Rows are points. The window is the flat piece filled in between its corners: a triangle in 3 columns, a solid with four corners in 4, and so on. A path goes straight from each point to the next, and from the last back to the first. List the points from which the path goes on through the window.
In the rows, zero is written as 128.

Window (3 x 3)
[[ 57 118 106]
 [122 187  97]
 [169 156 184]]
Path:
(1): [107 231 122]
(2): [119 198 186]
(3): [178 168  99]
(4): [101 115 116]
(5): [ 80 139 155]
(6): [ 77 179 139]
(7): [151 178 104]
(8): [132 138  84]
(9): [114 217 114]
(10): [ 51 136 177]
(11): [ 79 103  91]
(12): [122 120  88]
(13): [138 234 145]
(14): [117 198 131]
(15): [137 151  90]
(16): [ 91 127  35]
Through the window after points: 6, 8, 12, 14

Window (4 x 4)
[[110 142 111 222]
 [ 76 139 152  61]
 [110  84 173 126]
 [133 157 128 106]]
Path:
(1): [ 71 134 131  70]
(2): [ 94 104 144  83]
(3): [102 169 203  63]
(4): [ 95 156 191 153]
(5): [116  77 135  28]
(6): [131 117  86 187]
(7): [ 81 168 156 209]
(8): [124 179 182 107]
(9): [109 105  88  96]
(10): [ 93 102 148  75]
(11): [ 88 151 192  70]
(12): [145 140 210  47]
Through the window after points: 6, 8

Window (8 x 8)
[[113 143 185 136 168  45 223 134]
 [106 129  91 102  28 151 159 160]
 [124 133 125 116 135 175 127 127]
 [107  75 148 136  95 122 181  93]
 [168 172 111  84  80 107  57 101]
 [132 103  78  43  80 116 121 121]
 [236 198 177  36 110 157  76  96]
 [249 130  91 185 157 191 121  92]]
Path:
(1): [176 164 122 129 105 116  30 165]
(2): [128 142 140  82 104 104 194  88]
(3): [135 183 152  58  90  97 179  28]
(4): [152 128 123  92  91 117  49 180]
(5): [150 116 129 118  84 124  97 158]
(6): [124 155 135  79 111 127 150 101]
(7): [114 187 137  69 176  53 228  83]
(8): [128  96 158 101  69 110 111 157]
(9): [153  74 169  71 100 138 100 126]
(10): [111 156 115 101  85 107 149 102]
(11): [ 87 140  97  96 176 152 220  64]
(12): [191 115 117 129  56 146 102 142]
(13): [201  97 197  82 129 124  80 118]
(14): [191 201 109 100 123 145 128  88]
(15): [124 132  88  81 156 159 168  86]
(16): [178 120 159 137  50  56 125 173]
Through the window after points: 1, 11, 15

Window (11 x 11)
[[105  58  93  92 168 145   7 145 108 139 107]
 [ 33  79 111 177 154  97  43 126 105 111  29]
 [163 153 109 118  88  82 123  44 121  34 130]
 [130 150 186 132 110 196 177 185  49 158 119]
 [143 158 146  61 133  91 181  69 158  48  96]
 [155 105 175 161 127 202 148 130 140 218 148]
 [135  93  97 154 132 215 195 190  96 161 109]
 [172 156 120  83  54  95 137 126 187  79 104]
 [134 147 141 118 103  31 181 101 157 111 183]
 [ 86 120 188 209 164 209 147 200 122 141 167]
 [ 32 105  91 101 119 157  41  91 133 147 136]]
Path:
(1): [ 86 150  92 155 179 120  59 170 105 207  82]
(2): [132 158 128 127 158 102  94 111 134 110 117]
(3): [ 62  59 161 103  80 138 155 114 135 111 132]
(4): [142  36 138 109  89 103 128 136 173  69 124]
(5): [ 99 163 125 115 116 127  95 102 135 126 117]
(6): [178 198 144 165 174 147 145 183 130 183  86]
(7): [ 75  56 136 103  81 114 123  86 103  45 144]
(8): [132  83 163 138 126 161 164 126 114  99 129]
(9): [157 213 100 122 113 119 125 139 126 180  91]
(10): [139 155 165 130 141 164 133 152 115 156 104]
(11): [105  98 152 135  97 180 160 147  75 142 145]
(12): [109  70 131 121 131 157  92 133 121 101 120]
Through the window after points: 10, 12

Window (14 x 14)
[[133 100 103  56 159 153 119 113 199  82 134 114 124 120]
 [101 114 174 161 178 115  98  96 126 160 129 145  83 142]
 [142  53 116 179 115  71  88 134 149 184 157 155 175  83]
 [114 160 157 127 169 166 151  45 192 249  77  72  79  94]
 [139 131 137 160 122  85 116 110 125  84 108 192 145 137]
 [127 110  92 201 169  55 119 153 170 103 127 153  49 142]
 [165 138  89 102  85 183  46 102 126 126 120 107 147 214]
 [122 131  58 147  99 186  99 162 197 164 151 176 134  61]
 [123  95 125 170 127 153 156 149 125 174 159 141 183 133]
 [159  77  95 125 160 172 121 121  70 132  94 137  87  94]
 [115 121 145 133  97 115 142 126  64 151 147 152  87 161]
 [ 81 123 184 195  80 138 154 203  79  81  65 113 140 138]
 [194  88 166 103 122 151  96 143 136 111  79 142 132 165]
 [120  98  50  98 156 162 107 192 136 165  95 140 139 102]]
Path:
(1): [190 160 150 124 168 120 153 145 121  82 147 138 120 103]
(2): [ 91  43  73 136 106 168  61 132 172 192  75 141 142 141]
(3): [135  70  94 120 120 147 129 133 158 160  91 142  94 164]
(4): [149 155 138 133 136 160  87 137 101 103 119 124 142 124]
(5): [205 134 159 156 175 107 126 165 115 135 128 111 106  79]
(6): [ 64  79 114 146 120 144 126 105 149 157 114 168 129 141]
(7): [ 89  61  93 153 134 172 120 121 144 161  97 173 136 174]
(8): [155 138 132 139 110 141 115 155 132 134 140 121 144 109]
(9): [155 157 112 137 145 121 100 134 135 170 133 111 100  43]
(10): [116  85 125 137 134 138 124 107 162 165 106 137 141 151]
(11): [112  80 141 145  80 115 136 120 178 158  37 162 112 132]
(12): [141 152 107 147 192 156 106 122 135 147 158  98 112 111]
(13): [152 153 130 139 161 121  78 166 113 145 125 133 107  91]
(14): [112  80 130 160 105 122 136 111 145 170 123 138 139 125]
(15): [104  80 145 166 112 161 131 126 137 127  77 140 121 147]
(16): [127 163 117 141 139  99 126 213  92 115 124 112 121  97]
Through the window after points: 7, 9, 13, 15

Window (14 x 14)
[[ 89 158 140 119 149 117 128 101 114 111 105 155 151 117]
 [103 138 141 117 116 167 156 183 107  96 163 152 152 117]
 [137 103 137  80 141 171 109 112 123 107 135 141 102 136]
 [173  89 175 146 172 129 175 158 143 161  97  68 184 141]
 [133 126 164 175 135 118 139 108 130  91 118 181  96 129]
 [114 117 133 109  54 134 144  79 112 132 122 117 147 137]
 [111 154 162 143 121 162 186 128 116 132 139  83 111 106]
 [ 58 188 249 138 148  34  76 129 123  67  93 179 129 105]
 [156 158 113 115 125 156 161 170 126 113 108 102  93 133]
 [159 134 147 106 124 158 132 118 175 167 105 157  90 108]
 [ 98 108 132 156 113 153 128 126 127 166 138 131 120 161]
 [161 119 150 134 134 102 148 103 114 168 149 137 121 146]
 [103 146 127 135 116 128 166 134 160 102 161  98 127 123]
 [117 106 121 132 103 114 119 107 110 133 126 127 114  88]]
Path:
(1): [120 151 126 148 133 138 116 111 128 127 138 109 132 117]
(2): [106 117 154 118 107 111 161 130 135 112 128 137 120 119]
(3): [103 119 155 110 136  96 161 149 114  97 139 149 130 118]
(4): [125 150 148 142 116 169 134 142 136 129 138 121 141 125]
(5): [176 173 178 176 139 133 117 139 165 119 143 128 119 114]
(6): [ 99 118 134 109 117 137 173 115 112 142 130 116 119 127]
(7): [102  99 157  88 112 118 153 152 139 146  99 126  83  93]
(8): [166 174 128 165 127 172 129  87 136 126 152 139 150 140]
Through the window after points: 1, 3, 5, 7

Window (14 x 14)
[[113 127  81 142 138 113 102  95  99  89 125  81 111 107]
 [114 162  86 164  89 111 110  64 197 106  89 134 142 133]
 [122 145  96 107 210 158  75 181 146 154 159 169 146 103]
 [123 128  85  93 173 133 149 140 175 124 120 114 119  89]
 [172  98  75 137 150  88 110 112 151  94 123 181 133 111]
 [ 40  71 151 102 182 110 127 144 190 129 208 109  60 151]
 [ 92  69  90 119 119 156 142 138 118  99 138 144 152 120]
 [109 139 128 152 155  68 159 182  95 143 140 137 120 102]
 [138  79 198 204 158 141  91 169 136 169 116 121 151  55]
 [182 134 181 140  86 143 212 160   7 148 162 123 116 164]
 [139 144 149  87 152  39  85 166  89 133  82 142  85 151]
 [120 189 164 181 145 164 113 129  90  34  85 128 139  90]
 [ 62  61 104 168 196  73 149  86 106 158  81 161  55  56]
 [107  53  52 177 100  82 135 105 176 122  91 113  39 174]]
Path:
(1): [147  47 161 140 189  51 143  91 102  82  65  62 147 129]
(2): [ 71 100 125 184 170  85 172 162 121 117 120  75 190 119]
(3): [124 114 120 124 123 129 119 122 128 131 133 143  57 132]
(4): [132 118  93 115 112 109 118 129 140 104 138 152  62 113]
(5): [ 94 106 126 147 180  99 143 126 113 129 124 105 148 152]
(6): [ 89  88 160 143 206 171 151 135 126 123 141 129 195 157]
(7): [150 159  82 118 131 107  93 158 131 145 133 153  82  86]
(8): [ 68 196  69 151 127 174  74 159 169 112 156 186  78  86]
Through the window after points: 6
